Each row is a point. Two turns around zero, p and q, are shown by what they do to some points. Where does a point land after both, in the order given? Backwards means that the second turn is done in reverse. Each puzzle has new turns, and all numbers are rounded.

Turn p:
[-13  26] => [-8 28]
[24 -9] => [ 22 -14]
[27 10] => [28  4]
[ -8 -34] => [-15 -32]
[-29   7] => [-27  13]
Turn q:
[-15 -34] => [  2 -37]
[13 41] => [-7 42]
[-14  14] => [-19   6]
[22 -2] => [21  8]
[ -7 -18] => [  2 -19]
Where do these land?
q, then p: [19 34] => [ 9 38]
q, then p: [-11   6] => [-12   3]
q, then p: [ 20 -23] => [ 25 -17]
q, then p: [ -3 -32] => [  6 -32]
q, then p backwards: [-25  14] => [-28  -4]

Turn p:
[ 12  -6  -9 -10] => [14 -8 -7 -7]
[20  1 -1 -5] => [19  5 -3 -4]
[-48  36  17   9] => [-56  24  15  -6]
[ 11 -18  10  -9] => [ 17 -12  13   1]
[ -6  -7 -21   4] => [ -6 -12 -19   4]
[10 -6  4 12] => [ 9  3  1 14]
Turn q:
[-6 16  5  9] => [-4 19  1  6]
[-25 -17   6  36] => [-42  -3  -7  21]
[ 22  15  17 -21] => [28  7 24 -4]
[ 11 -11 -22  -5] => [ 12 -16 -18  -4]
[ -2  -2  -5 -18] => [  6  -5   0 -17]
Where do these land?
p, then q: [-8 -4 13 10] => [-13   6   7   9]
p, then q: [  3  -1   0 -19] => [  9 -10   9 -10]
q, then p: [  9 -12  17   3] => [ 2 -2 16 16]
p, then q: [ -9 -20  -1   8] => [-16 -12  -2  12]
p, then q: [ 14  38 -46  10] => [ 22  18 -50 -24]
p, then q: [-10   0  17 -13] => [-6  0 22 -7]

Turn p:
[-21 -26 -21  10  -4 -21 -35   0] => [ -6 -39 -29  15  -4  -2 -26  -7]
[ 15 -11  11   2 -22   0 -15   1] => [ 14 -13  12   3 -23   4  -5  -8]
[  8 -23  15   1  28 -23 -18  25] => [  3 -36  21   5  18 -15 -19  21]
[ -2  -9  24  -2 -23  15  20  33] => [-15   1  26  -3 -31  11  13  26]
[ -3  34  10   2  25  39  22 -16] => [ -6  49  11 -15  28  23   6  -2]
[  2  24   8   0 -21 -20   9 -11] => [ -3  18   4  10 -15 -23   9 -19]
[-23 -21 -13 -28  -3  28  -2 -34] => [ -9  -5 -28 -46  -2  23  -1 -20]
[ 13  20 -10  17 -10  -6  30 -17] => [  4  22  -3  18   3  -4  34 -16]
[ 10  13 -24  -1  29 -11 -11  19] => [ 18   3 -14  12  25 -15 -12  25]
Turn q:
[ 31  17  -9 -43  12 -22   4 -11] => [ 42  13  -9 -25   8 -22 -11 -25]
[-27  16 -20  13   8 -10  -4  -5] => [-25  22  -6  17   7  -1  -5 -15]
[-28  -6 -22   4 -12   2  11  24] => [-32  13 -24  -5   0   1  15  13]
[-29  -8 -15  30   6 -22   4  14] => [-39   5  -9  23  15 -17   7   6]
[-28 -12  -8  14   5 -18 -16  -1] => [-37  -2   4   8   4 -14  -6  -9]
[ 11 -24  21  -7 -29  33 -27 -18] => [  4 -34  20 -15 -42  23  -7   3]
[  8  10 -17  28  30   9   2  12] => [  0  -3 -19  28  29  13 -13   5]
[ 18 -15  11  15 -35  12  11  -1] => [ 11 -19   0   9 -32   2  19  22]
[-7 -2  7 -3 -1 -9 -2 27] => [-10   5   0 -11   8 -11  -3  22]
[ 25 -14  31 -18   3  29  15 -24] => [ 37 -25  23 -15  -5  24  19  -6]
[ 26  40  22 -32  14  -3   1 -17] => [ 50  25  22 -13   7   2 -16 -14]
Where do these land?
q, then p: [ -8  -4  -9 -20 -29 -10 -12  -8] => [ -4   5 -13  -8 -29 -19   2 -16]
q, then p: [ -2   3 -31 -36 -18 -21   0   7] => [ 10  12 -35 -10 -10 -36   4 -10]
p, then q backwards: [-10 -17 -30   2   1 -22  12  -8] => [  6 -27 -27  10   3  -5  18   6]
q, then p: [-10  12  18   4  16  28 -20  -6] => [  0   8  19 -13   0  29 -26  -1]
p, then q: [  4  27   8   9   3  32   3 -10] => [ 19  22  10   7   0  29 -14   0]
q, then p: [ 30 -48  -8  23   0 -12  12  20] => [ -5 -53 -14  13   7  -4  25  24]
q, then p backwards: [ 13  11  31  26  27   2  22 -32] => [43 -1 14 44 13 -6  4 -4]
p, then q: [ -9  27  -8   3   2 -30 -36  15] => [-18  -3  -2  24  -7 -29 -38  -1]
q, then p: [-10  10   9 -37  -1  23  -4   4] => [ 11  23   3 -36 -10   0  -9   6]
p, then q backwards: [  2 -22  20  26  -1   9  24  19] => [-19 -15  29  25  -3  21   9  -5]

Turn p:
[ -5  12   8  -3   6  -4  -9  -6  -8 -12   4] => [-10  13   2  -4  11   2  -6   0  -9  -6   9]
[  6  -5  -3 -18   7   6 -15  -5  -2  -6  12] => [ -1  -7   0  -3  14  15 -13  -1   1   8  15]
[ -4  -5  -8   0 -11 -14  10  17   3   6  -5] => [  4  -6 -10  -7 -21 -10   3   8   6  -4  -2]
[11 -5 -6  2  4 -6 11  3  6 -1 -5] => [10 -5 -7 -5  2 -7  9 -3  8 -2 -3]
[  4  -5 -17  -7  -2  12 -23 -11   4   2   9] => [ -6  -7  -9  11   8  22 -16  -4   7  11   1]
[  1  -2 -11 -17   8  20   2  -8   5  11  -3] => [  6  -8   4  -6   5  23   3  -2   2  17 -10]
[ -5   3  20   6  -2  12   5   2  -6 -17   4] => [ -6   3  23   5   5  -1   6   1  -5 -16   8]
[  0  11  14   8  -2   0   1 -10 -19  -4  14] => [ -3  15   5  13   4  -1   5  -3 -18  -4  16]
[ -3 -10  -3   6  13  11 -17  -4  -4  20   6] => [ -2  -7   0  16   9   2 -10   9  -7  23  -8]
[  9  16  -1   3  -1   1   6  12   9  -2 -10] => [ 12  13   1  -6  -1  -1   3   4  12 -10  -9]
[ -6  -1   1   3  -7 -19   7   7  12   1   5] => [ -5   3  -5  -6 -14 -16   2  -1  11   1   6]
[  1  -4   1   1  -6  -6   6   5  -3   4 -14] => [ 7 -5 -3 -5 -9 -7  1 -1 -5 -7 -8]
[ -9  -4  -4  10   4   4  12  -1  -3  -3 -10] => [ -6  -5   1   0   0  -3  15   2  -4  -6 -12]
[  0   0   9   5  -9 -15   6  -1   8   1  -8] => [  1   4   0  -4 -11 -17  -1 -11   2  -5  -3]
Turn q:
[ 11  -3   4   0  14 -10  -8 -10   3  -1  -7] => [ 7 -2  3  9 15 -5 -6 -5 14  0  4]
[ 13  -9   2  -2  -4 -12   1  -6  -2  -1  -4] => [ 10 -12   5  -1   2  -7   1  -8   9  -2  -4]
[  4  -8   6  -5  -8  -5 -14  -4   7  -4   0] => [ 0 -7  6 -5 -5 -5 -9 -2 14  8  2]
[ 2  2 -1 -2 -1 -8 -2  3  1  3  5] => [ 3 -3  2 -2  1 -7  4  4  0  3  4]
[ 3  2 -3 -3 -4  6 -7 -6 -7 13 -4] => [  5   6  -3  -3   1   0  -1 -13  -5  11   0]
[  4 -13  -6  -6   6  -2   0  -2   0   3   9] => [  1 -15  -1   0   4   4   1  -4  -2   2  11]
[-15  -1  11  16  10  23  11  18   7   2  -1] => [-18  10   6  14  -3  25   4  14 -11   1 -11]
[ -7  10 -21   6 -17  -2   4 -13   4   0   0] => [ -1   9 -20  -8 -16  -7  13  -7   6  -5   4]
[ -5   9 -11 -12 -17   5  15 -17  -3  -5  -2] => [  2   8 -12 -23  -8   1   5 -12   0 -16   0]
[  1   0  10  -1  -2 -16  -4 -11  -5   4   7] => [  0  -1  13  -2   4 -16   3  -8   4   0   6]
[  9  -1   4  -5   2 -12  -1   9   3   7  -6] => [10 -6  5 -1 10 -5  3  7  4  8 -6]
[-2 12  7 11 13 25  5 22  3 -9 10] => [ -2  13   5  15  -7  21  -7  23 -17  -5   1]
[-12   2   1  16   5  20   5  21 -12 -10  -1] => [-13   6  -4  16 -10  11  -8  12 -22  -6 -13]
[ -6  -1  -3 -14   4 -11  -6  -4   1  -1  -5] => [ -4  -3  -5 -10  13  -9  -5   0   6   2   3]
Where do these land?
p, then q backwards: [ -2  -2   9   1   3   1 -11 -27   3   7   3] => [ -6  -9   7   2   6   9 -13  -8 -16  15  -5]
q, then p: [ 19  -7  -1  -3   1  -7   9   4 -10   4  -6] => [ 13 -13  -4   1  13  -7   3 -10  -5  -4  -3]
q, then p backwards: [-7  4 -4 -9  9 -7  3 -1  1  9  6] => [ 1  0  1 -3 14 -5  5 -2 -7 -7  7]
p, then q backwards: [-11  -1   6   6  -2   1  13   5   1 -48  -6] => [-19  -3  11  -3   6 -16  32 -21   3 -18  10]
p, then q backwards: [ -3  10  -6  -1   3   6 -18   0  -5   9  -1] => [-3  5  2 -1  8 15 -7 12  0 -2 -9]
p, then q backwards: [ -6  -4  -6   3  -2  -2  -7   2   1 -10  10] => [-10  -6  -3   3   8  -1  -3  -3   7  -8   3]
p, then q: [ 2  2 -8  5  8 -5  4 -8 10  7 -1] => [ 3  5 -9 -2  9  2 13 -3  5  2 -1]
p, then q: [28  8  2 -3 -8  1 12  8 -7  9  4] => [ 31  -3   6   6 -11   4   3  -1   1  -7   5]
q, then p: [ -2   5   5   2 -11 -10 -15   3   2  -3  -5] => [  2   7  -6  -7 -11 -10 -12  -2   4   3  -3]
p, then q: [-1 -4 11  3  5  2 -9  5  5  2 -1] => [-3  0  8  6  6 -7 -4  4  5  8 -2]
q, then p: [-9 -5  0  8  2  0 12  4 -5  9 -1] => [ -4  -3   2  -2  -2  -1  15   2 -11  -4  -6]
p, then q: [ -9  -7  -8 -12  -9  20   7   6   4   5  -3] => [ -4  -4   8  -8  -9  20  -3  -4   0   8 -15]

Turn p:
[ -1  -8   8  -5  -2   5  -1  -5 -10  -2  20 -12   3  -9] => [ -4  -7   1  -4  11   3   1   3   3   5   8 -16  19  -3]
[ -6 -13   5  -9   2   7   0  -4   2   6   5   6  -8 -16] => [ -4 -15   9   3   3  10 -11   6  13  -3   3   0   5  -1]
[11 10 -6 10  8 -8 -6 -4 13  8  2 16  6  6] => [ 11  -1  -3   9   5 -13   2  -1  -8   1  -5  24  -3  -3]
[ -6 -10  15  -4   7   6  -3   8   0  16  -7   0  -7   1] => [  8  -7   6   6   1   7 -14   2   8   3 -10  -9  -4  14]
[  4  18  -8   8 -15 -13   1  -2   3   7  -7   8  11   4] => [  0  11  -7   6  -4 -19   2 -11  -1   9   5  12 -12  -9]
[ -3 -12  -8 -10  -6   6  13 -11  -8  -9   7 -10   4   1] => [ -8  -7  -1 -13  -2  11  17   1   8   4   8  -9   5  -6]
[  2 -16  -2   6  -1   6  17  -4  -6   4  17 -11   0  -4] => [  0  -9  -2   0   4   3  14  19   8   9   4 -13   8  -5]
[  7  11 -16   3  -4  -7  -5 -12 -14  -7  -1   7  10  16] => [ -3   1  -5   3  -4  -7  22 -19 -15   3   7   8  -2  -2]
[  3  -1  -6  18  -9 -16  -5  -7  -3 -11  -8   4   7   6] => [  7   4  -7   5 -10 -17  12  -8  -5 -13   6   0  -5  -8]
[  2   7  10  -3  -1  11  -1  11   4  -3  -3   8 -16   2] => [ -1  13  10   3  -2   8 -10   6   0  -3   3   6   0  16]
[-15   6  -3   0   1   3 -13  17   8  -6  -6   4  -1   7] => [ -7   6 -10  -4 -10  -3 -12  -5  -2  -9  -9   7   1  15]
[-9  4 13 -8 14  0 10 12 -1 -2 -4  2 -5 -8] => [ -8   6  16  -2  -1   5 -10   5   3   0 -18  -4   2   2]
[  1   1  -8   9   0   9  -2 -10  -6  -3  -4 -11   6  -7] => [ -3   1 -13   7   3  10   6  -2  -4  -3   3  -7   0 -12]
[ -6  -7   3 -10   5  -1   6  -4  -1   3   9 -17 -18  -7] => [ -9  -9   7 -10  16   7  -2  13   4  -2   2 -14  -4   4]
[  0   6  20 -10   8   4  -5   7  22   4  -9   6  -3   4] => [ 14  10   8  -6   7   5 -19  -3   8  -3 -12  12  -2  10]
[ 16   4 -15   3  -6 -13  -5   8  -2  -4 -10   2  11   3] => [  7   2  -6  -4 -15 -10   1  -6 -18   4   5   6  -8 -10]
Turn q:
[-11  -2  -6  -1   6   4  -2   6   0   5 -36  29   8  -4] => [ -9   8  20  -4  -3  -1   8  12   4  -9 -18  36  -2   4]
[  2 -12  -6   3   7   4   9   7  -3   4  -3  -1  -4  -3] => [ -7  -8  -3  -6   2   0  -3  11   0   5 -12   0   1  -3]
[-3  1 12 -4  6 -6  9  7  8  4  2 -6  6  5] => [ 7  8  3 -8 11 -7  3  3  3  7  1 -8  1  7]
[  3 -12   2   1 -29  -1  -1  -6  -6 -11 -29  -7  -1  -5] => [  4 -11  20   5 -21   1   8  10  18 -17  -3  -5  -9 -13]
[  1   6  -4  -5   5   1   9  -1  -6   3   5  -1   2 -13] => [  1   5 -10  -5   5   0   2   4  -9   0   0   2  -2 -12]
[-3 -4 -8 -9  5 -3 -1  0 -9  1  2  5  1  6] => [-8  0 -3 -9 -8  0  3  1 -6  2  4  5  6  2]
[ 9  6 -7  0 -8 -6  5  9  2 -3  9  1  4  7] => [ 14  -6 -10  -1  -5 -10  -3   2  -4   0   6   0   2   6]
[-4  8  2  7  2 -2 -6  9 -6  4  6 -7  6  8] => [  0   7   1   0   0  -3 -10   2  -9  -3   5  -7  -2  12]
[ 0  6 -5  0  3 13 -2 -2  3 -8  3 -1  3  8] => [ -5  -2 -11   6   4   3   4  -2   1  -8   3   1   0  11]
[  8   1  -7  -6   4  -3 -10   8   5   2   8  -6   6  -2] => [  4   1 -10 -11  -2  -4  -8 -11  -2  -4  -3  -3  -1   4]
[-10   2   1  -2   6  -5  -5   6   5  -9   8  -2   7   6] => [ -5   6  -2  -2   5 -12  -3  -5   2  -3   8  -2   7   9]
[ 7 -1 48  6  7 -1  0 -9  3  4  9  1  8  8] => [ 17   4  26   3  27  13   8 -11  -6   5   3 -20  13   9]
[ -2  -9  -7  -4 -31   5  -2   6   2   2   1   2   4  -9] => [ 12  -5  -1  -4 -13   6 -13   8  18 -11   8   6   1 -11]
[-1 -5 -7 11  6 -5  4 -6  1 -1  4  2  8 -2] => [-2  4 -5  7 -2 -5 -2  2 -4  0 -9 -1 13 -2]
[  2   7  -1   1   6   1  -5 -11  -1  -4   6  -3 -37  -9] => [-14 -13  -4  13   3   5  -1 -15  -5  18   7   0 -17 -15]
[  1   6  -6   1   5   3  -1 -22   4   8   6  -6 -21   1] => [ -8   1 -11  14  -4  13   5 -11  -1  19   0  -3  -8  -6]
Where do these land?
p, then q: [ -9  -8  -4   6  12   3   3 -10  -5  -7  11  -9  -2   2] => [-10   0  -6  -5   7 -10   8  15   6  -5  -7  -6   4   1]
q, then p: [  1  11   6  -5   4  -1   4  -5  -5 -14   0  -6   9  -3] => [-9  6  7 -5  3 -3 12  7 -5 -2 -3 -7  3 -9]
q, then p backwards: [ -1  -4   4  -2  14   1 -10   5 -14  -5  -1 -14   1  -1] => [ -9   4  -3  -8   4  -9  -4   3 -11 -10  -2 -13  -9  -3]
q, then p: [  3   9 -18   0  -8  -8   0  18   6  23  -1  -3   3   7] => [  2   0  -1  -2  -5  -6  -9  -8 -15   9  19  12 -15  16]
q, then p: [ -2  -5  -4  -8   8  -5  -4  -1   1 -14   0   6   2   5] => [-3 -5  4 -7 -2 -8 10 -7 11  0 -4  2  1 -6]
q, then p: [-9 -2 20  6 -5 13  3 -4 -3 -6 14 14 12 -6] => [  7   4  -2   4   2   5   2   2  -9  -1 -16   4  29  -8]
q, then p: [-10  -4   0  -8  -4  -2   8 -10  -9  -5  -5 -10   2   4] => [-11   9  -4  -9   1  -4  -3  10   9   7  -2  -6   3  -3]
p, then q: [ 16   0   0   3   0 -12   6  11   5  16  -7  -4 -12  17] => [  6 -17   8  -8  -7   1  -2   0 -13  21   2  -2 -14   7]
q, then p: [ -6   0   4   2   0  10  -5   2   6 -14   0  -3   0   9] => [  3   0  -6  -7   4  -5  11   4   4 -11  -8   2   5   6]
p, then q: [ -6  -7   2  -5   2  -1   7  10  -8 -13   3   1 -12  -7] => [ 0  3  8 -6  7 -4 -3  5 10 -9 15 -9 -2  5]
p, then q: [ -4   7   3  11 -10   8  -9 -16 -15  -9   5  18   4  -5] => [ 5 11 -6 25  7 -3 -2  4 -4 -6  1 -4 21 -4]
p, then q: [ -5 -12  11   0  -5   5  -8 -10  -2   0   1  17  14  -7] => [ 12   2  -1  11   1   3   0  -9  11 -10 -12  -3  17  -3]
p, then q: [ 10   6  -7 -15  -2   3  -2   5  10  19  -3  -7 -16   3] => [-12  -9   1 -10   1  15  -9  -8  -7  16   4   8  -6  11]
p, then q: [ -9   2   8   6  14  11   6 -13  -6  -7   3  20  11  -7] => [  7   9   8  16  13  -1   7  10   7 -15 -14   5   9  -2]
q, then p backwards: [  0  10  -4   2  -5 -19  -5   5  17  17  -6  -7 -11  -3] => [  4   9   8  -2 -12  -9   8  11   4  18 -18   3   9   7]
p, then q backwards: [ 19  -2 -10  -2  -7  -8   1   4  10   7   5  -9  -1  -3] => [ 1  8 -1 -8 -6 -5 15 15 -8  5  8  2 -8 -5]
q, then p: [ 10   0 -11   7  -7   1   3   9  12  14 -18  -5  -4  -5] => [  9   4   3   1  -9   4 -13   4  -3  -8  10   7 -21   7]
